Each row of a before or after table is a point. The points were changed in one or more steps. Then noise was added and the rows were shuffled. The steps act on columns, c1 being the first. What was done? A step turns or swaps two columns, mirrors them in a line or flattens them onto one, adds a multiple of one to another, or multiplies or shifts one. Angles are multiples of 10 degrees, from the lower column toward the higher: turns from -170 to 170, lines from 10 to 170 but not 90. Use the fewest steps. Two steps may share a column if one is a turn and the other turns, adds or multiplies; they go together, in the order done. Otherwise the lowest column goes first.

Before (11 x 2):
[[ -7  -4]
 [ 60 -26]
 [ -3   9]
 [  0  10]
 [-15   0]
 [-15   6]
 [-15  13]
 [ -3  -1]
 [-14   7]
 [  3  13]
 [-12  10]]
After, 11 rows:
[[ 13   4]
 [  7 -15]
 [ 13 -15]
 [ 10  -3]
 [  9 -12]
 [ -3  -3]
 [ -5  -8]
 [  0 -15]
 [-26  60]
 [  6 -15]
 [ 10   0]]
Steps: swap c1 and c2

Before (11 x 3):
[[ -2  11  -3]
 [ 20  -2  14]
 [ 26 -57 -39]
 [  4 -60   0]
 [  1  10 -22]
 [ 17  -4  -9]
 [-42   9  10]
 [ -7  -7  11]
 [ 30  -3  11]
 [ 25   0   7]
 [ 27 -28  -2]]
After (11 x 3):
[[  1  46 -19]
 [ 18  49 -19]
 [-12  59  42]
 [ -2  61   0]
 [ 25  47 -21]
 [  2 -10  -3]
 [-18  60 -12]
 [ 22  47 -11]
 [  6  43  11]
 [-20  -7 -43]
 [ 12  22 -26]]
Steps: turn c1 and c3 by -60 degrees; shift c2 by 50

Before (10 x 4):
[[ 15   4  -6  14]
 [  6  23  18   6]
 [ 17  11  20  -7]
 [ 14  27  11  -4]
 [ -6  -4 -20  -5]
 [-22   5 -27   4]
 [-14  -2 -30  16]
 [-20  20  18  -5]
 [ 15   0   9   6]
 [ -6   0 -18  20]]
After (10 x 4):
[[  7  24 -16  17]
 [ -6  -4 -14 -15]
 [ -6   1 -19  61]
 [-21  20 -11 -16]
 [-22   5 -34  13]
 [ 15   0   9  18]
 [ 16   4 -13  42]
 [ 13  27 -29 -12]
 [-14  -1 -26  47]
 [ 17  11   4 -20]]
Steps: add -1.5 times c2 to c3; multiply c4 by 3

Before:
[[ 35 -15  24 -17 -10  10]
 [-16  -3 -38 -11   5 -60]
 [ 27 -26  33   2  17  35]
 [-11  -3 -10  19 -28 -37]
 [ -7   9  24   8  26 -44]
 [ 52 -22  12  13  17  20]
 [  3  36  12  -2  20   9]
 [-14  -9 -17 -17  30  16]]
After:
[[  4  -4  14   1   6  46]
 [ -7 -25 -42   0   3 -39]
 [-39 -21 -37   0  -4 -26]
 [  4  -9  21   0 -18 -29]
 [ -5  -3  41   0 -34  49]
 [ 18  10 -17   0 -45  24]
 [  4  36 -11   0 -13 -18]
 [-18 -15 -38   0  13  -4]]
Steps: turn c1 and c3 by -150 degrees; multiply c4 by 0; turn c5 and c6 by -150 degrees

Before (9 x 9):
[[ -4  40  -5 -18  45  57  21 -47  23]
 [ 31  51 -15  -1   1  36  -1 -19  30]
 [ 15 -15  23  -8  12  35   7 -51  -3]
 [-14 -21 -13  -9  -3  27  12   3 -17]
 [ 20 -17   0 -12  47  20   8 -30  10]
 [ -8 -25  19 -20  -7   5  -6  -9  24]
 [-42 -27 -19  20 -27 -25 -22  -1 -18]
 [-24  -5  15   6  -1  -4 -17  14 -26]
 [-29   3  -4  34  -7  -1  27   9  -6]]
After, 9 rows:
[[-51 -16  22  35  13  -6   9  15  -3]
 [-29 -18   1  25  45   7  11  20  12]
 [-10 -15  19  12  -8  16  11  -8  24]
 [ 10  -9  -3 -13  -7 -30   4 -27  -7]
 [-20  38 -15  36   0 -10 -23  31  30]
 [-46  21  -5  59  43  -5 -12  -5  25]
 [  3 -22 -13  28  -3   0  11 -12 -19]
 [ 13   4  15  -7  -1  -6  -2 -22 -26]
 [ -1 -10 -19 -31 -26 -12   7 -42 -16]]
Steps: swap c1 and c8; flatten c2 and c7 onto the line at 150 degrees; turn c4 and c6 by -110 degrees
